Each wall is flat, endless, passes through zero and stands at right angles to its row. A trip goes straight from one point to another. Which walls does it cross, in order?
In the rows, zero is written as 128.

Walls:
(1): [ 27 142 187]
(2): [142 150 158]
(3): [113 103 119]
Trips:
[132  94 157] to [123 104 120] -> 2, 1
[117 202 153] to [117  91 125] -> 3, 2
[123 144 146] to [135 193 175] -> none
[133 143  73] to [132 160 164] -> 3, 2, 1
[129 103 127] to [123 113  83] -> none

Walls:
(1): [ 79  97  78 142 152  66 102 112]
(2): [114  79 118 164 126 118 118 148]
(3): [100 125 124 149 110  65 205 144]
Trips:
[ 88 152 189 122  90 115 121 113] to [151 125 140 112 209 157  84 186] -> 3, 2
[138 157 157 111  85 166  85 192] to [172 120 137 125 121 135 115 183] -> 2
[152  90 100  80 144 110 106 119] to [110 167 153 133 179 141  88 163] -> 2, 1
[165 100 173 141 147 123 160 165] to [135 150 131 128 187 137 155 131] -> 2
[100 115  94 128 133 138 117 133] to [162 102  96  96 124 126  80 168] -> none

Walls:
(1): [160 127  96  49 160 129 130  95 158  85 149 142 108 157]
(2): [ 80  71 106  77 116 168  83 190 192 178 175 130 123  91]
(3): [130 152 132 118 143  98 115 127 125  96  92 150 165 133]
(4): [147  95 165 123 153 145 125 131 151 153 155 106 126 162]
(5): [ 88 143 123 121 131 142  82 122 166 125 143 147 127 115]
Trips:
[112  72 143 125 118 118 144 122 122 116 101  73 166 103] to [172 107 153  86 180 173 141 173 102 160 215 134 105 125] -> 3, 1
[175 116 117 131 145 165  71 141 134  94 156 121 116 110] to [161 152 186 161  60 139 111 119 120 152 129 102 139 178] -> 1, 2, 5
[139  77  80  97 139 140 129  99 125  83  91 149 118 183] to [ 87  98 176 117 138 162 172  84 125 140 119 172 134 135] -> 4, 3, 5, 1
[150 109 206 153 106 141 135 154 124 106 141 193 135 123] to [114  93 128 117  84  90 132  92 130  97 171 100 196 189] -> 1

Walls:
(1): [184  91 140 153 136 137 165 106 137 111 146 123 182 138 130 113 208 122
 161 199 147 144 116 107]
(2): [118 105 120 132 153 118  97 140 121 147  62 113 156 130 118 136 116 132
 103 133 162  97 148 102]
(3): [140  64 178 122 146 146 150 125 181  80  99 102  88 129 124  94 161 141
 145 125  62  66  97 136]
(4): [102 105 183 143 152 112 159 104 113 131  50 159 144 142 118 129 146 130
 111 144  94 151 140  68]
(5): [102 114 102 134 127 151 150 101 102 102 170 145 126  79 122 144  95  76
 119 136 107 128  72 162]
Trips:
[140 117 113 115 114 109 107 108 130  92 118 113 121  91 139  87  89 187
 121 110  95  91 182  79] to [120 143 236 142 120 157 146 116  97 139 165  86 154 127 119 165 175 171
  99 134 117 135  98 149] -> 2, 1
[179 130 140 105 124 159 123 142  75 123 129  81  86  56 137 154 184 155
 102 110  75 165 153  99] to [109 132  39 160 117 128 195 110 154 100  98 108 109 141  83 149 128  83
 104 141  54 117 116 109] -> 5, 1
[164 128 187 172 158 127 131 132 131 198 150 115 117 105 106  68 101 103
 124  85  86 127 185  93] to [130 135 131 146 141 100 156 145 130 133  62  88 133 110 131 160 160 110
 142  93 118 121 132 150] -> none
[124 111 188 113 118 133  65 134 119 143 160 127 174 127 148 159  89 157
  92 128 108 129 142 109] to [145 161 141 165 121  91 157 134  94  87 194 129  99 147 171 152 105  88
 121 118  82 117  68 127] -> 5, 2, 4, 3
[104 123 153  92  99  80 135 155 164 125  96 127 111 118 156 139 146 162
 162 100 101 117 132 112] to [142 180 166 125 158 113 110 174 136 123 192 147 139  86 113 154 147 138
 178 134 172 119 141 120] -> 4, 3, 1
[117 166 142 129 117 131 111 124  66  97 165 149 121 118 139 131 169 151
 137 122 150 132 174 106] to [164 134 181 146 140 121 120 161 154 137 150  35 103  98 155 101 102 118
 103 123 112 106 115 149] -> 1, 3
[103 185  94 176 190 135 146 131 124 140 160 111 118 118 110 129  92  72
 128 157  96 164 156 168] to [138 139 144 110 153 177 112 141 122 110 125 103 157 112 148 200 101 119
 147 118 135 163 119 173] -> none
[145 163  82  68 117  81 157 131  94  76 113  95 172 156  94 139 164 141
 134 118 123 129 102 124] to [ 98 104 121 109  97 107 148 134 155 118 148 139  88 122 180 157 101 135
  79  94 147 139 126 122] -> 1, 5
[132 124 162 149 150 135 163  79  60  88 155 215 200 102 133 198 116 112
 123 129 126 122 109 119] to [ 97  63 110 140 118 164 128 132 183  95 140 100  88  96 140  96 152  84
 194 157 156 169 167 158] -> 3, 4
[116 111 200 135 127 109 145 160 127 130 124  83 123  90 128 180 162 178
 126 132  55  73 155 126] to [108 114  71 120 192 110 173 143 170  93  93 121  82 108 129 163 156 115
 116 136 166 171 101  65] -> 1, 5
[112 132 161  52 162  99 125 154 120 147 117 127 153 111 130 108 140 104
 135  97 124 107 147 146] to [154 135 103 182 166 100 177 120 129 165  83 122 102 126 157 141 135 137
 154 146 112 135  34 115] -> 1, 5, 2

Walls:
(1): [139  88  53 159 138 130 165 109 130 103 190 110 123 154 147 136  92 114
 177 166 177  99 118 107 134  93 196 170 164 118 195 123 101 182 134 125
  76 113 142 146 129 126 158 167 104 148 113 119]
(2): [113  74 124 167 153 123 107 157 181 110 132  80 151  67 109 121 199 129
  80 131 117 127 126 132 153 141 136 156 120 122 153 102  88 105  94 161
 141  94  95 122 121 167 133 133 160 122 144 176]
(3): [195 149 124 163 165 103 135 174 137 145 104  99 171 131  82  94  87 125
 118 100 125 227 106 144 135  86 155 129 107 183 107 103 111 133  83 113
 137 145 176 147 140 192 114 178  95 138 127 123]
(4): [108 172 109 106 140 154 100 101 145 136 103 122 119 137 129  90 124 139
 124 161 144 111 103 105 112 173  75 152 102  90 120  91 110 130  61 155
  85 126 122 142 143 224  97 159 165 135 112 127]
Trips:
[170 194 194 122  87 113 127 179 179 155 149 164 104 128 143 139 132 163
 132 129 133  75 134  87 176 142 153 132  93 171  81 119  69 122  82 114
 152 136 133 132 161 107  85 131 109 122 110 142] to [110 110 113 116  88 129 127 142 171  79 134 141  80 156 169 100 144 158
 122 151 129  74 126 130 171 164 125 103 117 132 130 125  74  99 103 128
 120 119 113 121  90 156 127  82 112 155 162 119] -> 2, 3, 1
[200 164 137 175  92 130 136 173 113 129 117  83  67 177 152 132 133  99
 135 170 128 186 116 135 116 166 161 183 196 146 158 148  74  91 158  89
 172 118 128 147  91 180  68 163 136 159  97 150] to [187 171  85 165 128 175 151 162 175 109 136  88  78 164 143 148 108 116
 101 160 113 134 205 171 111 160  97 144 132 167 125  94 185 209 142 146
 151  68 145 178  96  92 137  96 140 177  96  49] -> 2, 4
[142  88 140 128  93 134 130 153 128 130  93 106  97 100 124 133 105 126
 119  98 170 125 141  95 168 183  95  81 122 132 116 126 149 133 131 147
 149  89  85  62 123 152  87 152 128 157  67 148] to [101  59  99 135 144 120 101 178 154 147 119 136 133 124 124 162 127 120
 156  86 202 162 138 152 109  96 120 161 118 122 126 141 160 153 133 111
 122 136 120 139 105  94 148  80 166 182 161 152] -> 4, 1
[124  68 138 163 171 152 158 114 159  64 125 165  91  71 105 125  73 140
 126 172 115  97  58 153  87 177  90 126  93 158 122  84  83 211 107 176
 177  92 134 119  79  95 157 172 141 104 157 124] to [111 130 117 115  94  92 147 150 150 105 123 151 153 171 145  94 107  93
 123 134 150 173 123 149  75 154 114  96 160 123  79 117 145 113  82 155
 144 154 133  95 132 132 134 113 157 137  96 101] -> 3, 1, 2
[144 162 100 116 121 153 163 194 160 120 143 109  92 155  78 100 139 112
 194 127 128 205 125  93 111 150 180 162 102 175 100 133 141 126 117 143
 159 171 120 128  78 154  94 149 118 108 164  96] to [111 147 136 102 156 142  83  96 128 175 178  56 133 121 157 111 150 114
 120 111 103 124 166 142 162 167 154 144 112 144 169 185 167 142 140 160
 113 120 117 128  70 166 147 145 122 140 143 186] -> 2, 3
[ 94 127 178 127 146 106 146  82  96 185 120 126 170 101 110  88 194  75
 142 100 191 113 151 121 104 120 181 196 120  98  75 121  80 118  93 121
 120 138  93 119 181 102 102 156  85 109 121  56] to [143 145 159 168 130 144  98 102  87 121 103 107 180  87 129 123 109 122
 118 121  88 141 162 145 133  91 112 146 164  47  97 138  96 151 100 139
 122 120 102 161 134 157 118 157 154 102 157 117] -> 1
[125  76  93 139 141 131 140 106  94 107 135 146 198 124  92 103 146 133
 144  94 184 102  94  51 103  99  97 106 136 132 137  97 100 133 153  87
 108 129 114 142 143 111 154 133 116 189 194 181] to [134 108 156 100 125 134 104 127 128 120  68 117 134  91 167 117 104 112
 147  98 122  74 168 132 139  87 103 138 117 191 114 133 150  79 127 120
 114  92 167 144 112 156 157 110  78  65 144 186] -> 3, 1

Walls:
(1): [100 112 166 178  41 122  90 106 143 146 141  99 110 120 193 112 127 102
 167  90  82 116 131 109 121 160 147  75  82 174 101 152 156  85 137 145
 126 117 148 137 112 163 107 151 167 102 152 130]
(2): [133 121 130 154 193 158  80 131 102 106  86 154 162 100 110 134 108 140
  77 175  62 120 120 202 144 124 103 165  91 155  81 155 171 121 117 117
 155 137 154 156 125 120 157 170 121 148 157 143]
(3): [195 136 174 108 153 130 172 142 109 180 143 162 132 133 111 133 181 133
 114  72 191 123 137 114 148 139 171 114  74 150 110  90 153 120 112  83
 134 113 147 156 141 203 151 129 163  62  95  84]
(4): [134 115  57 111 118 143 125 129  97 119 140  90 136  93 188 128  92 131
 142  86 120 137  80 115 157 166 120 122 157 159  65 143 115 116 173 189
 111 129 125  79 134 120 112  89 127  88 158 138]
(5): [112 136 188 111 151 151 178  95 117 121  77 155 114 114 169 139 155 176
 151 145 143 111 136 123 126 119 166 155 138 153 142 159 120 102 121 113
 127 146  97  97 148 135 172 149  99 122 130 115]
(6): [156 115 123 106 111  86  60  93 106 122 153 128 131 154 138 127 132 148
 112 143 101 153 124 138 138  61 131 122 106 104 110  88 121  75 176 152
 152 103 104 183 121 131 150 110 120  99 108 166]
(7): [128  75 160 135 103 155 133 153 123 133 138 110 103 102  90 109 100 115
 129 164 172 164 112 132 123  95  82 157  98 108 128 201 154 187 122  69
 106 151 112  73 117 111 110 101 116 127 102 107]
(8): [149 101 110  94 115 129 125 126  96 102 143 144 128 118 116 141 167  99
 118  89 231 139 157 112 129 147 134 141 170 138 172 138 101 149 137 178
 130 143 131 106  93 153  87 157 137 104 122 145]
(9): [ 93 132  64  74 213 106 134 112 181 117 187 146 128 141  81 107 134 147
 133 140 171 107 144 118 160 137 105 131 115 135 140  71 132 157  99  48
 141 113 174 163 129 112 115  98 155 136 202 113]
(10): [151 169  71 153 132 164 104 125 115  45 113 123 110 116 134 135 117 158
 146 114 143 152 101 141 183 126 107 112  92 156 127 168 167 116 132 149
 162 131 132 126 153 114 125 170 128  82 132 136]
Trips:
[142 113 136  92 149 169 131  97 144 136 115 132 153  97 151 125 138 122
 158  81 135  93 150 155 130 145 184  92 195 137 103 135 149 125 126  78
 129 156 130 129  89 168  95 102  77  87 111  75] to [ 67 135 101 102 184 159 131  71 105 157 138 145 108 145 196 105 127  99
 163 126 126 117  98 163 181 140 164  88 124  98 197 117 130 128 131 138
 157 157 106 148  99 139  78 140  92 109 137 132] -> 10, 3, 6
[117 137  88 133 176  79  68 168  91  75 143 139 140  92 122 118 110  99
 103 142 154 135  80  96 148 139 102 100 178 145 112  95 123 168 101  81
 104 110 187 117 130 168  57 149 140 174 128 117] to [134 117 121 114 174 105 166 101 169 151 113  79 169 126 135 150  95 100
 147 120  96 155 111 131  97  98 109 151 117  92 176  88 131 174  99 138
 115 112 126  95 169 158 134 169  69 142 126 133] -> 10, 4, 8, 2, 5

Walls:
(1): [117 144  83 131 125 124 165 130 143 128 103 104 153  97 114  69 113 146
 156 173  83  82 152 111 167 230 122 165 115 118 139 111  85  37 114 144
 159 113 137 139 131 171 124  76 115 144 124 154]
(2): [118 129 171  88 137 143 126 107 117 148 106 170 162 132 103 159  94 110
 148 145  76 132 146 176 112 123 129  98  66 169 154 185 142  98 135 125
  64  94 113 143 131  86  47 155 142 155 139 112]
(3): [154 138 145 122 151 106 107 128 156 176  87 146 158 112 119  81 159  97
  92 175 133 139  88  98 157 171 179 154 125 164 122 153 112 120  97 140
 119 174 101 147 102 130 159 143 166 147 179 130]
(4): [119 168  90 157 129 120 177 120  97 113 117 104 189 185 132 148 170 110
 121 123 141 124 135 125 173 107  74 131  90 115 111 138 176 137 195 162
 121 182  71 161 155 173 101  97 133 183  90 108]
(5): [118  98 140 117 101 118  71  63 156  46 131 134  97 127 105 142 110 120
 133 141  68 133 149 122 139 118 141  97 125 129 182 132 123 156 125 133
 136 157 131 136 130 146 123 115 170 118 153  87]
(6): [129 109 111 148  96 142 176 117 125  99 151  57  81 155 123 119 119 104
 131 124 125 165 106 112 172 145  90 116 116 136 143 100 124 158  93 154
 128 107 100 101 111 151 114 166 107 104 106 141]
(7): [159 114 100 146 123 105 147 179 113  14 133 113 117 133  82 168 131 128
 112 175 180  83 116 162 132 158  86 141 123 155 170 132 189 169 110 122
 102  99  88 121 124 158 128 175 119 152 152 117]
(8): [ 95 119 160 148 173 132 160 101 152  99 199 113 102 134 134 121 184 120
 103 159 143 101  68 156 129 145 114 138 147 103 128 160  73 121 167 136
 129 172 158 146  89 118 135 146 162 143 112 130]
(9): [156  45 116 116 126 134  82  69 171 101 192 142  73  85 115 162 140  98
  74  89 108 111 178 135 109 144 117 193 140 126 116 102 124 116  97  98
 104  87 159 121  88 121 132 136 196  99 159  94]
(10): [164 118 108  64  90 125 129 100 124 168 180 107 106 107 192 164  50 174
 130 111 132 146 119 111 110 118 127 111 145  87  66 160 119 109 132 158
 133 103 201 108 204 129 156 157  75  84 113 146]
(11): [119 162  94 109 151 129 129  89 116 128 130 131 197 223 119 125 140 112
 135 147 157 130  69 171 167 144  72  87 105 103 136 127 150 135 146 104
 118 150 177  79  97 100 174 115 125 100 113 129]
Trips:
[143 156 122 157 122  84 141 113 145 117 200 168  97 107 107 184 161  99
  96  87 146 149 119 104 111 116  99 141 167 131 127 124 109  97 152 115
  89 133 139 144 125  71 171  15 144 128  86 176] to [140 134 166 137  87 174 129 120  89 152 117 140 136 120 102 169 164 194
  96 139  99 163 125 113 108 174 147 138 189 122 138 172  73  93 136 118
  92 143 116 151 108 167  62 116 161 136 148 173] -> 11, 10, 4, 1, 3, 2, 5
[ 98 124 133 147 138 131 165 195 162  89 145  98 149 134 129  96  87 102
 153 132 139  93 169 139 121 135 102 160 133 130  93 145 160 145 153  84
 132 100 153 108 141 112 130 148 156 129 105 118] to [139 122 129 152 111  78 116  99  83 178 112 153 155 136 170 123 183 141
 106 102 128 191  88 138 136 110  73 129 109 152 154  99 112 138 123 134
 138 125 153 106 131 149 151 125 118 112 139 164] -> 9, 1, 8, 10, 7, 3
[177 118 100 126  96 124 150 148 117 162 123 151 159 119  95  99  87 110
  77 155 157 119  75  76 109 118 133 139  58 122 136 113 142 144 132 142
 125 111 121 138 137 149 166 117 133 151  99  79] to [143 130 129  95 140 152 163  83  74 195 157 132 157 151 175 120 147 114
 112 123 151 156 108 130 166 148 150  93 172 105 125 144  77 183 146  99
 120 130 150 128 151 118 161  97 144  52 149  77] -> 1, 6, 7, 8, 4
[115  96 107  90  89 153 124 169  78  95 148 129 149 185 110 149 129 128
 180 172 114 127 146 114 118 131 159  55 147 106  67  59 135 109 136 146
 115  58 143 139  86 138 117 119 125 163 162  98] to [141  72 173 131 104 151 118  70 128 138 135 107 149 142 175  98 183 162
 129 110  90 185 105 146 106 110 145 100  79 189  96  86 127 186 160  63
 167  87 115  81 104  94 131 146 103 104 133 103] -> 1, 9, 7
